Every row gives one point. The last column is the point's height on a tilted bowl or saddle (a function of degree 2), plus a little noise. Along how many of its main directions does it bend up, bend down or stay straight?
In the rows, 128 means zero.

Points, 17 rows:
[[ 92  96 169  98]
 [137 140 229  81]
 [103 118 121 101]
 [125 142 138 124]
 [158 103 165 137]
 [101  43 145  59]
 [188 178 131  76]
 [149 151 112 104]
 [110  61 113  68]
 [102  95 207  85]
 [126 163 103  83]
 [121 107 127 119]
 [120 167 147 108]
 [192  73 129  99]
 [155 174 138 103]
 [108 120 147 120]
 [175 135 134 121]]
Directions: 0 up, 3 down, 0 straight

Points (26 x 5):
[[110 234 175  93 107]
 [145 104 100 122  94]
 [ 73 154  56 107  59]
 [219 141 156 225  51]
 [139 187  79 103 114]
 [ 83 205 149 161  90]
 [109 112 171  46 113]
 [133 131 164 111  99]
 [149  96 200 116 110]
 [ 94 103 138  52  93]
 [159 137  93 171 114]
 [ 91 134 116 148  85]
 [ 77 106 156 127  87]
 [148 180 141 152 109]
 [ 92 133  89 162  88]
 [148 146 156 139  95]
 [131  99 126 106  98]
 [ 94 118 107 161  85]
 [144 192 104 155 135]
 [123 123 146 153  94]
 [148 115 129 106  96]
 [138  86 101 131  95]
 [134  58 154 189  94]
 [160 150 116 129 103]
 [124 119 114 126  96]
 [126 147 129 144 100]]
Directions: 1 up, 2 down, 1 straight

Points:
[[ 67 124 171 140 181]
 [183  83 121 119 184]
 [175  86 159 104 151]
 [133 100 130 170 134]
 [147 142  91 113 122]
 [153 171  90 136 119]
 [168  98 102 135 169]
 [ 69 124 162  59 112]
 [158 135 148 142 143]
 [143 136 117  86 124]
 [ 61 149  92  87  49]
 [159  88 159  95 138]
 [115 112 141 166 135]
 [142 118 123 102 134]
 [102  56 159 134 170]
 [ 65 119 108 173 144]
 [136  88 138 163 143]
 [160 172 144 198  95]
 [105  40 155 122 173]
 [140 132 102 160 121]
 [119 161  97  63  57]
 [120  94 178  94 127]
 [172  89 163 126 148]
 [150 164  25 151  57]
 [111 138 110 202  90]
 [107  62 116 109 151]
 [181 123 111 160 163]]
Directions: 2 up, 2 down, 0 straight

Points (38 x 7):
[[146 128 117 157 120 131 136]
 [113  96 158 155  83 150 171]
 [ 94  77 152 152 141  87 149]
 [189 140 140 143 130 117 135]
 [223  48 120 150 198 143 172]
 [118 162 153 138 122 156 152]
 [127 171 111 105  99 163 152]
 [134 133 202 203 106 130 203]
 [196 162 170  88 168  67 143]
 [138 103  68  99 172 131 118]
 [141  99 150  87  87 100 140]
 [ 85 110 113 108 122  60 138]
 [117 121  70 137 186  89 126]
 [157 173  84  88 176 156 129]
 [134 131 187 149 133 173 168]
 [138 148 180  83 135 196 169]
 [150 111  78  88  89 152 142]
 [155 180 127 101 120 190 160]
 [ 86 169  99 148 121  80 151]
 [125  82 159 141 137  66 144]
 [108 132  80 161 156 156 144]
 [136 106 150 126 147 128 126]
 [132 149 131 124 125 159 137]
 [ 67  82 103 125 120 134 149]
 [174  99  59 124 104  89 138]
 [120 105 155  58  65 101 161]
 [145 138  82 139 147 105 121]
 [119 120 136  97 128 148 129]
 [108 125 109 177  88 121 165]
 [111 107 123 108  94 107 136]
 [143  99 138 218 120 195 208]
 [ 78 142 121  66  84 119 159]
 [192 145 100 168 179 142 143]
 [134 118 202 230  62 132 249]
 [ 29 157 144 125 150 165 183]
 [143 124 162  84 114  62 138]
 [145 154 182 175 152 138 164]
 [ 81 137 149 153 152 164 159]]
Directions: 6 up, 0 down, 0 straight
